Rows are points. The last column is the point's height on a tilted bowl or saddle (a function of degree 2), plus a little noise. Along how many of its main directions does it bend up, bend down or stay straight?

Points (16 x 4)
[[  -9   26    1  -12]
 [   1   26  -90  -68]
 [  73   36  -33  -25]
 [  -8   35   52   -9]
 [  16   80   79  -38]
 [  19   16    5    1]
 [ -76  -56  -83 -121]
 [   1  -23    3   -2]
 [ -29  -12    5  -15]
 [   5   38  -13  -18]
 [  14  -75   -7  -24]
 [  47  -29  -17   -6]
 [  39   86  -35  -54]
 [  -3   27   34   -3]
 [  56   36   -3   -8]
 [  81   22   55    2]]
Directions: 0 up, 3 down, 0 straight

Points (27 x 5)
[[  -8  -10   58   37  -47]
 [  30  -31  -35  -58    1]
 [  -4   50   12   64  -69]
 [  42  -24   -3   -6  -34]
 [ -18   82   59   47  -47]
 [ -48   23  -21   12  -38]
 [  30   42  -44   58 -104]
 [   9  -42    0  -86  -23]
 [   8  -64   35   20  -60]
 [ -32  -16   22    7  -26]
 [  38   56    4  -26  -15]
 [ -24   13  106  -58  -68]
 [ -10  -13   -1   10  -20]
 [ -30   52   13    8  -26]
 [  27  -27   46  -37  -49]
 [  25    2   15   23  -41]
 [ -36   16   33    0  -22]
 [  -1   42   76   -6  -28]
 [  38    9  -19  -22  -14]
 [ -35   -3   17   18  -26]
 [ -55 -121    3  -10  -81]
 [  -5  -36  -20    9  -20]
 [ -48   40  -16  -26  -27]
 [   5   65  -10   14  -40]
 [  30   20   17  -62   -2]
 [ -25   40  -25   10  -35]
 [  30   -2   15  -13  -25]]
Directions: 0 up, 2 down, 2 straight

Points (47 x 7)
[[  23   18   33  -58  -42    1  -56]
 [ -35   -7   -4   39  -29  -35   -5]
 [  39   46   50   70   46   65  -63]
 [  35  -13  -83  -82   -9   33  -57]
 [  19    6   29  -36    2    4  -31]
 [  24  -35    3   28   35  -53  -28]
 [  16  -61   39   -1  -81   -3  -35]
 [ -47  -51   46  -32   27  -14  -17]
 [  13  -35  -45  -49   79  -42  -61]
 [ -55   32  -27    3   64   32  -58]
 [  10   19   18   40   11  -34  -14]
 [  34   96  -69   75   -3  -30  -29]
 [ -97    9   41  -39   32   84  -57]
 [ -57  -68   59   56  -87   34   -7]
 [  34   10   28    8  -17  -24  -23]
 [ -15   54   15    6  -27   27  -26]
 [  11  -39  -29   21  -12  -12  -13]
 [ -56 -112   32  -29  -41  -15  -13]
 [  -7  -32  -86   40   30  -24  -43]
 [  67   26  -56  -75    5  -65  -78]
 [  38   20    4   31   -2  -50  -19]
 [   1  -47  -51   52   42  -19  -36]
 [  22    5  -26   50   92   -1  -53]
 [ -22   36   23   32  -37  -76  -14]
 [  55  -51   54   32  -35  -23  -47]
 [  14 -102  -34  -26   89   13  -57]
 [  47   76    2  -45  -74  -54  -92]
 [ -66   -9  -72   20 -117   58  -87]
 [  -7  -18  -22   -6   38  118  -24]
 [  36  -63   27   12   18    2  -24]
 [ -12  -18  -37   38   53  -96  -35]
 [  -1  -50    1   43   63  -30  -35]
 [  22   49  -49  -84   27  -40  -84]
 [  -1  -59   28  -14  -64   68   -6]
 [  66   26   52    1  -21   -6  -48]
 [ -66   22  -28    6  -56   38  -34]
 [ -15  -25   16  -49  -14  -32  -30]
 [   5  -46  -17   30   47    0  -22]
 [  19   64   25   -6  -56  -20  -45]
 [  29   -5   77   86  -27  -32  -44]
 [ -25   14  -32    4    3  -10  -17]
 [ -40  -44  -92   -9   15    4  -51]
 [  42   30  -25   80  -11   28  -20]
 [ -13    5   -3   -8   -7  -57  -18]
 [   0  -12   48  102  -11   33  -28]
 [  52    6   52  -20   16   -4  -48]
 [   6  -54  -51  -34  -14  -11  -31]]
Directions: 0 up, 4 down, 2 straight

Points (69 x 9)
[[  13  -10  -13   20  -11  -28   24   18   -2]
 [   8  -83   19    8   23  -55  -22   14  -49]
 [   3   40   45   22  -45   10   -4   66  -26]
 [  10  -11   47    0  -25  -10  -33  110  -15]
 [ -33  -42  -33   35  -10   17   -3   -2   -5]
 [ -12   -5   19    7    4    3    2  -32  -13]
 [ -17   29   74   22    4  -40  -12  -27  -90]
 [  57   50   16   51  -24  -35   -9    8  -77]
 [ -16  -58   49   48  -35   33   15  -44  -86]
 [ -14    1  -59  -30  -47   22  -29  -75   -1]
 [ -23   64   -8   39   -4  -22   -6   13  -37]
 [   1    0  -45  -27  -21    2  -24  -18   13]
 [ -40   30   15  -19   31   14  -20   49  -15]
 [  61  -56   57   -2  -34   24   -4    8  -72]
 [   6    9    8   89  -16   25  -11   24  -52]
 [   1   20    7  -19    1   14   34 -121  -54]
 [ -42   20   -2  -17  -29   41   45   81  -16]
 [ -19  -33    0    5   24   27   11  -51  -23]
 [  34  -14   -8   -1   -7   -3  -44   13  -11]
 [  25  -16   17   -6  -25  -75  -52   65  -56]
 [  21   41   23   -7  -10   -1   29  -45  -31]
 [ -15   21   32   10  -17   -2  -17   -7  -17]
 [ -28  -35   -3   15  -19    1  -33   55    7]
 [ -49  -24  -10  -20  -20   19   91   37  -27]
 [  -1    4   27    6   32   50   -6   -5  -25]
 [ -49  -24   -3  -12    8   41   10  -29  -10]
 [ -46  -11   -8   26   -3   60  -86    3  -63]
 [  44   22  -14   54   13   38  -17  -53  -53]
 [   5  -54    8  -29  -71  -20  -59  -55  -80]
 [ -13    6    5   52   -3   45   14   52  -17]
 [ -12  -34   11   69   33   10   20   30  -31]
 [ -55   26  -22   11   43   -9  -15   32  -18]
 [  39  -43   83    4   -3  -14   32    7  -80]
 [ -43   -8  -45   63  -12    0  -55  -69  -90]
 [  55  -65  -44   11   40    1   27   14  -40]
 [  -9  -38    9   12   15  -18   -3  -19  -17]
 [ -41  -14   43  -21  -49    2  -16  -17  -30]
 [  -7   23   -3  -30   -8   15  -20  -19    3]
 [ -40  -28  -34   33   21  -22  -17  -30  -30]
 [  -5  -12  -32  -11  -20   19   17   27   21]
 [  19   31   31    4   54   -4   31  -20  -51]
 [  12   24    0   11   -8  -33  -15   -4  -17]
 [ -52   33   -7  -21  -22   17   33  -15   -4]
 [  16  -44  -16  -39   -8  -37   -9  -39  -28]
 [  10  -32   64  -20  -19  -27  -15   -4  -47]
 [  10  -30    1  -33  -27   26  -25   -2    0]
 [  37   51    2  -24   -9  -19    7    6  -21]
 [ -24  -38  -86  -26  -24   27    4   61   -8]
 [   2   26  -30   52  -19  -48  -11   69  -35]
 [ -14  -29    7  -86   56   -1  -20   15  -42]
 [  -1  -13  -15   46   26   17  -10   62   -8]
 [ -31   10   10   19   35  -53   21    3  -28]
 [  11  -29  -53   -9  -47  -27   19   12   -4]
 [  -7   22   74    0   -9   -1   19  -48  -75]
 [ -20  -19   91  -36    5  -20  -32  -24  -89]
 [  22    1  -25   28   -1   -2  -30  -20  -13]
 [  21  -31   42   25   52   41   10   -6  -61]
 [ -12   38   68  -50   -2  -23    5  -36  -77]
 [  -1  -12  -31  -13  -31  -53   -3   78  -11]
 [  30  -17  -20   -8   26  -56   85   -7  -55]
 [ -33   16  -36   24   -4   -7  -17   17    1]
 [ -13  113    3  -20  -18   13   32   63  -71]
 [  -4   31   74   42   -5  -15   15   22  -57]
 [  13   40  -32   21   -8   34   17   60  -11]
 [  16   20  -15  -56   75  -36  -33   31  -61]
 [  38   22  -60   -3   43   71   30   -8  -18]
 [  -4  -50   24   -2    1   17   50   30  -14]
 [  56  -19   18    3  -12  -32  -21    5  -41]
 [  -6   44   14   16  -23   14  -14  -14  -15]]
Directions: 0 up, 7 down, 1 straight

Points (62 x 9)
[[ -35   23   61   29  -62  -17  -65    2  -42]
 [ -39   86   19  -12   -1    4   68   -4  -97]
 [  27  -20   32   55  -50  -48   33  -12   14]
 [   5   -1   27  -19  -30   18  -56  -18  -11]
 [  60   59   54   -5  -71    4   50  -74 -103]
 [  26   43    1  -63  -23    5    9    5    3]
 [ -28   11  -96  -19  -42  119   27   -3   -4]
 [  35   33    9   25  -26  -31   -4  -13  -16]
 [ -22  -32  -18   31  -35  -15   52   16   29]
 [ -15   40   56  -24   27   17  -10  -31  -99]
 [  -9  -55   34  -30  -23   24   15   62    6]
 [  -8   28  -13  -24    4  -55   -4  -52  -47]
 [  15  -53   -9  -29   57  -13    0   -1  -17]
 [ -40   14   -3   85  -16   57   35   -1   18]
 [  60  -13   58  -50   32   44   12   29  -27]
 [ -28  -13    8   11  -11    3   45   15   -6]
 [  11   56   -8  -73  -55  -29   52   39   13]
 [  30   -2  -15  -76  -56   29   33   18   42]
 [  -7   15  -20   71  121  -22  -36   -4  -93]
 [  20   -5   47  -58  -17   28   56    6  -45]
 [ -48   29   -5  -15   19  -26  101  -10  -58]
 [  77  -22  -12  -32  -13    9   54  -18    1]
 [  28   12  -14  -46   -4  -29  -24   -2   16]
 [   4   21   38   -5   22   -7   15   -1  -64]
 [ -76    2   53   -5   28   18  -23    2  -67]
 [  13   50   17   22  -10    7   51   57  -53]
 [  51   34   12  -10   48  -25  -37   35  -21]
 [  86  -37   58    9   38  -31   25   87   31]
 [  16  -11  -25   13   48  -43  -20    7  -12]
 [ -14   28  -22   14  -57   -4   43  -28   -2]
 [ -39  -13  -23  -28  -20   28  -22  -60   -7]
 [  15   15  -13   24   35  -77  -40   47   -8]
 [ -40   23   34   56  -18   63    6  -64  -34]
 [ -18  -33  -50   57  -46   57   33   58   47]
 [  41  -25  -46    9   -3 -104   -7   60   82]
 [ -63   -4  -53   23   38  -29   21   32   -5]
 [  11   37    7  -25  -69  -32   21   -3    0]
 [ -29  -10  -32  -70   22  -11    8   37   21]
 [ -76   15  -19   84  -22   -9    9  -43   43]
 [  37    8    9  -21  -21   25   10  -20  -12]
 [  -9  -63  -92  -59   17  -19   43   32   17]
 [   7   75  -31   -9  -87  -51   37   29    5]
 [  49  -16    9   74  -19   -3  -34    7   45]
 [  64   67  -29   51  -25   52   27   -7  -31]
 [  16  -15   65  -13    2   16  -32   33  -31]
 [  -7   23  -53  -72   -1   40    9   37   39]
 [  11    4  -81    4  -51  -15   -9   17   39]
 [ -59   16   14  -36   22   53    8  -15  -33]
 [  14  -11   28   -5   37   -2  -17 -104  -86]
 [  73   -4   49   39   32   25   21  -49  -44]
 [ -39   23   17   35   17   54   15   28  -38]
 [  20   33    0   28   59    2   40   86  -50]
 [  45   -3  -15  -37   15  -17  -27  -48  -15]
 [  22   -9    8   -9   51   36  -39   -1  -24]
 [  28   20  -28   26  -36  -13  103   -5  -30]
 [   8    6   -1  -48   61   15    9   35  -37]
 [   1  -11   18   12   63  -61   18  -26  -70]
 [  -6  -14  -55   43    0  -33   -1   12   28]
 [   7   -3   19  -56   41  -11   51   34  -51]
 [  30  -18  -44  -30   57  -70   28    4  -17]
 [  61   -5  -15   27   14    7   15    5   22]
 [ -27   35  -36  -15   43   -6   24  -35  -63]]
Directions: 2 up, 4 down, 2 straight

Points (75 x 9)
[[  -1   17   15   -8   55   50  -11  -38    7]
 [   6  -38  -16  -15  -49    5  -23   87  -73]
 [  39  -43   23   43  -40   22  -17  -41  -31]
 [  36   10   35  -15  -25   -1  -10   65  -24]
 [  13  -23   14    1   26   19   14   42  -31]
 [  37  -44   -9   19 -121   15   27  -10  -76]
 [ -33  -28  -43    6   50  -47  -15   -2  -59]
 [ -24   56   27  -62  -50   68   35   -5    9]
 [ -13  -38   -4  101  -13    2   22   64  -98]
 [  45  -25   13   27  -23   -1    9  -28  -24]
 [ -53  -22    0  -53  -40   19  -23  -55  -15]
 [   7  -47    2  -14   34   39   -7  -11  -24]
 [ -29  -77   36  -27  -13  -30  -64   45  -92]
 [ -13  -14   33    7    9   24    0   57  -29]
 [   3  -41  -40   -3  -40   41  -23  -14  -35]
 [  10   71   25   11   29  -23   -1   -4   -8]
 [ -36   30  -38   -5   -8  -73  -13  -45  -44]
 [  10   37    6   28  -35  -23   23  -19  -13]
 [ -26   -8  -81    6  -56  -14  -83  -56  -81]
 [ -23  -26  -25   12   23  -31   33  -22  -27]
 [  71  -37  -40   -2   -4  -43  -42  -29  -68]
 [ -24  -28  -53  -48   14  -21   73  -11  -48]
 [ -22   31  -80   66    3  -28   32  -30  -42]
 [ -56    0   -1   24   77   43    1    5  -18]
 [   0  -18  -54  -29    7   18  -37   -5  -34]
 [ -24  -23    5  -25  -25   25    8   12  -13]
 [ -57   26   -1   23  -32   15  -35  -51    5]
 [  40  -85   21   15   43  -16   11  -17  -67]
 [  14   -9  -27  -26    9    8   35   99  -70]
 [ -10   -8  -30   -3   36   87   31    7  -24]
 [  13   29  -12    0   -6    9  -10  -71   10]
 [  36   16  -43   43  -45   -6   -2    7  -47]
 [  26   59   -8   -6  -37  -53   95    5  -65]
 [  19   29   13  -36   13   -9    4    4   -4]
 [ -11  -45  -38  -23   40   -8  -17  102 -103]
 [ -47    6  -27  -78    6   10   17  -11  -20]
 [ -15   20   47  -60   21   46  -10   34   -7]
 [  -4  -52   16  -72   35   18   60  113 -106]
 [  42   36   13   44  -42  -34  -13   35  -49]
 [  14   -2   18   34    1  -44   18   -2  -31]
 [   9    1   56  -22   24   15   82  -30  -11]
 [  46    4   -7   -3  -15  -74  -26   -2  -57]
 [ -44  -12  -22   33   -4   31   -9  -36    1]
 [ -50  -38   59  -72  -20    5   39  -39  -21]
 [  -6  -33    3  -40  -25   24   12   57  -38]
 [  25  -43   29   60   39   10  -47  -16  -46]
 [  57  -37   -8   42  -33  -57  -75  -23  -88]
 [ -14    3  -43   13  -10   45  101  -38  -17]
 [  19  -25  -32   15   -3    0  -48   -2  -39]
 [ -26   20  -17  -20  -49   -9   38  -63   -1]
 [  12   -2  -39  -18   -2   34   17  -20   -8]
 [  32   -3   73  -27   20   30    3   11   -7]
 [ -14   12   19    4   27  -21  -62   35  -37]
 [ -12   19  -16   47  -37   -2  -38   30  -39]
 [  30  -17  -23  -21   15  -32  -19   30  -47]
 [  -7   54  -58  -67   13   39   22    8  -20]
 [ -49  -20  -27   19  -38   -5   16  -42  -13]
 [ -21    1   17   30   40    7   14   -1   -6]
 [  41  -14  -20   34    8   66   15   33  -44]
 [ -11  -35  -14    2  -22   19   32  -13  -16]
 [  10  -37   -2   31  -16   -1   13   -7  -29]
 [ -10  -48    3  -25   -7   59   34   14  -27]
 [ -37   45   -5  -24  -41    1   15  -15    3]
 [  19   88   28   22   10   33  -80   39  -19]
 [  37    2   23  -38  -56  -11   82   45  -52]
 [  -6  -33  -43  -11   43   30  -20  -35  -27]
 [  13   40   23   15   27  -38  -18  -53   -9]
 [ -54   10   63   11  -12   47  -31   45  -19]
 [  54   12  -24  -60  -27   19   22    4  -19]
 [  31  -12  -52  -26   40   27  -44    2  -41]
 [  15  -21  -56   -5  -39   37   35   -1  -36]
 [  32  -27   11    2  -59  -22   23    1  -39]
 [ -44   34   48  -68   29  -34  -39    0  -31]
 [  23   64   10   -6  -11   31   -5   62  -14]
 [  54  -13  -17  -13   46  -14   66   -9  -52]]
Directions: 0 up, 7 down, 1 straight

Points (78 x 9)
[[  18   31   51  -29  -86  -27  -55   40   67]
 [ -22   18    4  -26  -29   38  -41   40   25]
 [ -23   54  -14  -62  -83   24  -10    4   86]
 [ -56   44    3  -21  -13   33   37   53   48]
 [  52    7  -68   -8   22   46    0   -2   -1]
 [   1  -25  -16   38   52   17   37   25   -4]
 [   9  -38  -87   11  -52  -15   71   -2   62]
 [ -48   -7    7  -26  -41  -14   32   35   44]
 [ -29  -56    8    7  -80   24  -18  -34   35]
 [ -38   22  -49   79  -30   50   20    2   24]
 [  18   -3   69  -21  -35  -12  -59  -17   26]
 [  57  -27  -13   37   25  121  -27  -50    4]
 [  -4  -79   -4    7  -17  -12  -45  -13   15]
 [  12    3   -9    9  -28  -52   60   16   33]
 [  -7   18  -77   97  -12   23   25  -38   38]
 [ -27   -4  -95  -50  -72  -59  -11  -45  121]
 [  21   49  -33   15   72   -8 -103   53   18]
 [ -38  -87  -18  -15   30  -17  -13  -82   68]
 [  15  -30  -17    7   49   42   14  -14  -13]
 [ -10  -23   49  -15  -23  -38  -49   41   24]
 [ -38   -5   69   -6  -14   25   28    2    7]
 [  41   24  -22  -31  -27   -1  -37  -42   27]
 [  23  -19    7   -5   -5  -55  -65   23   10]
 [  64   33  -42   -9  -83    4   -9  -37   43]
 [  58  -32  117   32  -57  -24  -10   49   24]
 [  -3   20   41   -4  -18   47  -78  -36   35]
 [ -38   -9  -42   37  -30  -11  -77  -18   47]
 [   2   -1   55  -19   26   -8    0   24   -3]
 [ -51   83  -32  -17  -12  -18  -24   35   78]
 [ -93   29  -54   33   15  -35  -60   19   78]
 [ -28   16  -21  -21   -1  -24  -11  -33   33]
 [ -15   45   62    4   -3  -11  -34   17   24]
 [  22  -29  -67   84   41   16   24   -9   18]
 [ -79    5   -4   43   29  -61   95   85  115]
 [ -26   66   -8   -5   31    2  -17  -39   46]
 [ -28   24   45  -33   34   -9   41   11   25]
 [   7  -29  -33    6   14  -27  -28  -18    4]
 [  25   99   12   27   -7   37   44    4   21]
 [ -23  -24   -5   64   20  -11  -10   57   10]
 [  33   51  -63   26  -52   96   45  -54   29]
 [   9   14   62   13  -52  -29    6  -19   19]
 [ -36  -15   24   77  -38   13   85  -22   13]
 [   9   72   32  -56  -81   17   23   -7   64]
 [  -1   20   -3  -71   25   -2   17   16   25]
 [  -9   -9  -13   56  -15   36   77   49    9]
 [ -46  -59    7   22  -11  -10   63   -2   31]
 [  47  -16  -11  -14   -2   28  -12   64   -9]
 [ -33   17   36   -6  -10    1  -17    4   15]
 [  49  -70   53   11 -101   39  -11   42   19]
 [  46  -64   -2  -23  -23  -62  -24   65   33]
 [  56  -17  -32    6  -23  -14  -20   -3   -1]
 [ -30   32  -49  -21   16    2  -18   18   27]
 [  71   -3   27   15  -68    6  -17  -11    0]
 [  31  -31   17  -14  -28  -24   16  -22    6]
 [  -2  -12  -28   -4    9   -6   21    5    2]
 [  85  -70    1   42  -13  -15   -9   43    4]
 [ -15  -16   22  -44  -53   -6  -24   -7   33]
 [  21  -12   16   -6   54   12   29    2  -12]
 [  47   17  -25  -19  -42    9    2   48   16]
 [ -25   46  -66  -21 -101   -5   30  -57  101]
 [  44   -8  -13  -11    7  -31  -44   16   -5]
 [ -45  -25  -58   -7  -10   12  -45   -5   33]
 [  -7  -32    1   -9  -12   89    3   78   10]
 [  72  -56  -70   19   -2   18   -1  -14    6]
 [  66  -46    9  -20   45  100    8   64  -13]
 [  44  -11   65  -19  -24   42  -63   17   -1]
 [ -34   -9   44  -18  -27  -45   16  -13   37]
 [ -10   12   21  -15   74  -45  -57   21   11]
 [ -30   17  -26   26   36   55   31   29    7]
 [ -16   14   43  -12  -19   20  -49    8   15]
 [   9   47   22  -15   10   56  -32   29    4]
 [   3   16   30   30   -5    2  -13    2   -7]
 [  50   31   -9  -30  -15 -106    1   95   85]
 [ -42   13  -33  -11    8  -44  -51  -14   41]
 [  13   -4  -43  -73   11  -54   11    0   44]
 [   2   25   -8  -59  -36   14   65   15   42]
 [  90   42  -18   -1   40    7  -35   28   -5]
 [ -63    1   44   50  -73   24  -23  -55   53]]
Directions: 7 up, 0 down, 1 straight

Points (67 x 9)
[[ -34  -18   -2   36  -56   21  -42    3   14]
 [  -2 -105   26   30  -15  -25    6  -46  -63]
 [ -34  -14  -72  -19  -72   15  -48   72  -14]
 [  -2   -2   43   26   -3   12  -42    2   32]
 [ -38  -19   55   -2  -43  -17   53    2  -35]
 [ -13   32    4  -35   18  -17   53   -3  -17]
 [ -14  -10   26  121  -19    4  -18  -76   35]
 [ -27   15   -4  -10   12   13   16   49   -3]
 [  -8   10   -2   -5  -34  -64  -41   28   25]
 [  15   28  -22  -49  -41   14   -3  -54   14]
 [  21   43  -12   62  -24  -26  -19  -52   -1]
 [ -36   43  -26    7   29   14  -15   24  -18]
 [ -12   18   23  -18  -11  -41    6    6    0]
 [ -27   32  -45  -47  -12  -38  -33  -17    3]
 [ -16   -4   17  -28   30   27   16  -29   19]
 [  48  -28   67    4  -36  -14    9    7  -17]
 [   2  -12   76   -2    2  -25   -5    3    7]
 [  -2   -8   20   38  -56  -17   42   44  -49]
 [  32  -56  -31   22   -3  -49  -40   26  -10]
 [  12   26   36   31    9   46  -29   28   22]
 [   1  108   16   27   36   46  -14  -20   -6]
 [  28   10  -10   -4   27    0   -3   37    2]
 [   4   13   34  -33  -23   29   22   42    8]
 [  36   75   24  -16   80   16   42  -33   -9]
 [ -27   23  -30   33    9   23    5  -19  -13]
 [ -45   37  -26   28   15  -36  -55   -1  -17]
 [  28   -1   44   -4   69    7   80   -2   -6]
 [ -31    0   80   27   43   -6  -54   -2   31]
 [   3  -53  -40  -24   45   17  -39   12   -4]
 [   4   -4   16  -39  -64   45  -31    9   19]
 [ -45  -24   57   16  -16  -12   42  -27  -32]
 [ -11  -53   31  -10  -16   11    4   43    5]
 [   7  -32   26  -24  -42  -18   18  -17  -12]
 [  26   -5  -12  -11  -14   -3   29  -45  -18]
 [  15   30   -3   78   46  -38    5   40  -52]
 [ -14   57  -24    0  -19    2  -21  -24   -2]
 [ -50   20   32    7   21   22   20  -44    2]
 [  34  -56   21   71  -83  -11   49  -39  -91]
 [  76   61   45   10   31  -30  -22    1  -17]
 [   7   37   34    7  -26   23   23   -9   -9]
 [  14   -1  -70    6   11   11   35  -34  -29]
 [ -42  -29  -31  -23    0   17  -14    2   -3]
 [ -29  -14  -10  -29   24  -10   15    6    0]
 [  22   13   37  -57   -8   10  -40   -9   39]
 [  31  -25    2   22   38  -16    2  -52  -14]
 [  -3    4  -34  -55  -22   55  -51   46    8]
 [   8  -41  -34  -12    1   25   92  -34  -42]
 [  45  -50   32   15    9  -10    4   97   -2]
 [ -67   16    8  -55   30  -62   47  -55  -44]
 [   4   31   10   12   37   40  -50  -16   36]
 [  -9   55   25  -34   19  -91    1   47   -8]
 [  -9   11  -35  -13   -9   17  -10   -8    1]
 [   6  -26   35   20   38  -62   69   31  -58]
 [   3  -23  -33  -12  -35  -17  -26  -63   -4]
 [   3  -47   23  -44   -5   10   -9  -31    7]
 [ -49  -45  -76    5  -12  -27    9  -49  -71]
 [  34  -39  -41   -6   22    0  -36   -9   -1]
 [ -45  -19   -9   40   23   27  -12   58   -8]
 [  -6  -18   16   35   65 -102   77   11 -121]
 [  18  -22   26   15  -11   12  -41   17   24]
 [ -31   -1   16  -15   17  -65   36   20  -23]
 [  20   -5   73  -25  -41  -25   13   13    1]
 [ -20    3  -17  -65  -18   41    6    8   19]
 [ -25  -66   26  -34   39   13    3  -79  -14]
 [  11  -40   33   38   17   57  -61  -33   56]
 [  12    9    3   37  -48  -62   49  -21  -79]
 [  -7    0  -47  -40   -8   39  -20    8    6]]
Directions: 2 up, 4 down, 2 straight

Points (72 x 9)
[[  -1  -23   62  -29  -27  -25  -29  -18  -28]
 [  40  -79  -38    3   11  -10  -31  -38   21]
 [   0  -53  -33   26  -11  -36  -13  -44  -15]
 [  38  -35  -19   24   24   -4   -3  -32    0]
 [   5   -7   -8   38   -2  -29  -34  -18    4]
 [  -5   13  -28  -58  -19  -12  -76  -53   11]
 [   5  -30  -59  -29  -15   11   52   18   66]
 [  57    5   -6   68  -39  -82  -53   -9  -15]
 [   4   73  -76  -19   15  -12   43    3   12]
 [   6   20   -8   19    2    8  -22   16   38]
 [ -26  -14  -37   48  -60   -9  -78  -17   29]
 [  80  -43  -33   42  -26   31   36  -62   -7]
 [  58   37   37   10  -16  -26    5   -7  -24]
 [  -6   -9   50   23   -6   24  -23   23    8]
 [ -65  -46  -43  -24  -24  -48   26   24    9]
 [ -15  -65  -40   26  -20  -27  -93  -21   18]
 [   1  -42   12   18  -55  -30   54   -3  -14]
 [ -72   21   64  -51  -13   43  -23  -44 -111]
 [   7   13    7  -41    6   15   -4  -11   15]
 [  26   33   32    6  -32  -38   11   24   -2]
 [ -48   -7    3 -121   18  -65  -18   49   -1]
 [  19   -2  -31  -70  -29  -33   21   40   62]
 [  51   23   -5  -24   40   59   32  -47  -35]
 [ -65  -45  -36   24  -26   12   16  -64  -48]
 [   2   40  -40  -11    2   58   27  -30    3]
 [  64   77  -55   28  -42  102  -72   28   82]
 [  14    3  -41   31  -23   13   23   56   68]
 [ -14  -41  -14   -6   37   24  -10  -11   14]
 [  55   14  -18  -40   -3   -4   -5    8   45]
 [ -34   -3  -37  -35   -8  -14  -37    8   42]
 [  -5    1  -68   85   22   29  -11  -18   12]
 [  -3  -23  -38   51   -3  -46  -64  -37  -15]
 [   2  -24   -9   45   -2    5  -29  -27   13]
 [  -5   -2   12  -23  -24    3   67   -3   -1]
 [ -13   -7  -36  -71  -61  -19  -30    5   63]
 [ 115  -18    8   -7   14  -75  -14   29  -58]
 [ -57   -4   10   18   61   35   15    6  -45]
 [  30   27   60   41  112  -12  -68   25  -98]
 [  23   18  -80  -31   17    6   34  -99  -44]
 [  72   -5   -4   -9   12   13  -29   35   45]
 [   1  -50   16   58    9    7   57    4  -21]
 [ -32   13  -14   33   52  -14   18  -10  -45]
 [ -21  -25  -29   18   22   -3    4  -39  -18]
 [ -11  -34  -61   18  -15   17  -54   47  110]
 [   0   15 -112  -30   44   20  -52  -10   57]
 [ -26  -16  -20  -35    6  -10   47  -10    4]
 [  76  -70  -59   32   -3  -13    8   -4   15]
 [  32  -12   -1   31   26  -62 -108  -66  -51]
 [ -25    8  -59   24    2   24   33   -3   28]
 [   3   29  -20  -22  -13  -75    3   19   14]
 [  11   -6   16  -12   41   23   15  -29  -28]
 [  61    1   39    8   79   39  -39  -14  -50]
 [ -11    7   -4  -16   -1   17   29  -54  -26]
 [  29   49  -19   11  -24   34   26   14   27]
 [  82  -65   21  -82  -27   -7   68   52  -45]
 [ -27   19   30   17  -14   23  -34   29   21]
 [  39   68   -5  -34  -18  -44   11    2   11]
 [  13   15  -20  -20  -19  -26  -19   11   44]
 [ -12  -38   78   32   29    4  -51  -21  -63]
 [  39   29    4   -3  -31    3  -53  -15   42]
 [  -4   37  -52   34  -14    6   -9   -8   28]
 [ -38    3   -4   26  -11   70  -53   61   79]
 [ -14    7  -20   34  -46   -2   46  -18    3]
 [ -17   53   37  -28   16  -44   -5   39  -17]
 [  18  -39   14   22    5   48  -55   68   76]
 [  32  -51   17  -37   29   64  -42   33   54]
 [ -12  -27   26  -29   25  -33  -75   37   12]
 [   2   18   14  -24   46  -40   41  -30  -66]
 [ -60   11  -36  -17  -86    6  -54   34   57]
 [  46  -15   61   28   -6   89   23   13  -31]
 [ -22   20   69   10  -49  100   49  -23  -65]
 [  17   35   14  -63  -28  -64   -7   11   14]]
Directions: 0 up, 4 down, 4 straight
